Rows are points. A path goes straight from each point to the next, and from the last back to the first. The post is the endless flat space through its rows: a point in 2 columns, a line in 3, a plane in 4, and so on, so that a path can go around it. How many times does the path go around the post? Going back the other way cancels.

Post:
[[17  5]]
Path, 24 rows:
[[ 39   0]
 [ 13  36]
 [ -5  18]
 [ 17  35]
 [ 29  11]
 [ 29 -60]
 [-16  -1]
 [ -7  37]
 [ 31  23]
 [ 38 -33]
 [ 19 -25]
 [  6  14]
 [  4  43]
 [ -6 -13]
 [ 24 -26]
 [ 35  -1]
 [ 19  24]
 [  5  18]
 [  9 -28]
 [ 32  -6]
 [ 26  17]
 [  9  23]
 [ -8   5]
 [ 32 -60]]
Times around: 1

Post (7 x 8):
[[ 15 -17  11  -9  17  -1  17 -12]
 [  2  -1  -8   5  26 -12 -30 -11]
 [ -6   5   3   5   5   2  32  -9]
 [-18   7  -6  16 -51   0  -2  27]
 [-20 -10   5  12  19  -3  20   2]
 [  8 -16  -1 -20  22   6 -26 -32]
 [ -2  -4  -2  20   1  12 -35  -3]]
Path:
[[ 29 -14  11  13   7   4  18  23]
 [-21  -5   2  21   1   3 -19  18]
 [-25   4   1 -12  22 -16 -52 -33]
 [-14  -2  -4 -21  12 -32  26 -14]
 [  3 -17 -14  -9   1 -23  -1  -9]
 [ 12 -23  -6   3  24  22 -36 -11]
 [ -8 -25   3 -32  -9  27 -48   1]
 [-42 -30  28   2  17  -5  45  12]
 [-40   8  13  23  -6  10   4  -2]
 [  2   9  -6 -28   9 -10  -7  -4]
 [  8 -18  -1  28  26  16  10  31]
 [ 31  11 -26   9  39  29 -22 -52]
 [-21  -9  -6  41  36 -18 -10  -7]
 [ -1 -13  -8 -26 -12  -9 -13 -25]
 [-17 -22  -4  16  16 -19  19  -1]
 [ -5 -27  18  14  30  16   8 -52]
 [ -2 -10   9 -14  -1  -5   3 -12]
 [ -5 -16  20  33  30  24 -26  20]
 [-23 -20  -8   4  51   3   5   8]
 [ 13 -26  -4  30  10  20 -23  -3]
 [ -6 -16  15  32  17  -8  31 -12]
 [ -6   4   5  -9  16 -10 -13 -33]
 [  6 -14  17  -6   3   6 -60 -15]
 [-25 -18  11  22   5  -7  -5   6]
 [-15 -21   8  39 -36  37 -12  13]
 [  5 -20  -6  12  35  49   6 -24]
 [ 31  23 -16 -52 -26 -14   0  -9]
 [ -7  26  -7 -11 -15  -3 -21  -8]
 [ -8  -7  12   5  18  -4 -13 -24]
 [-11 -17   0  10  -9   2   4 -21]
 [  8  15 -18  22 -16   6   5   5]]
Times around: 1
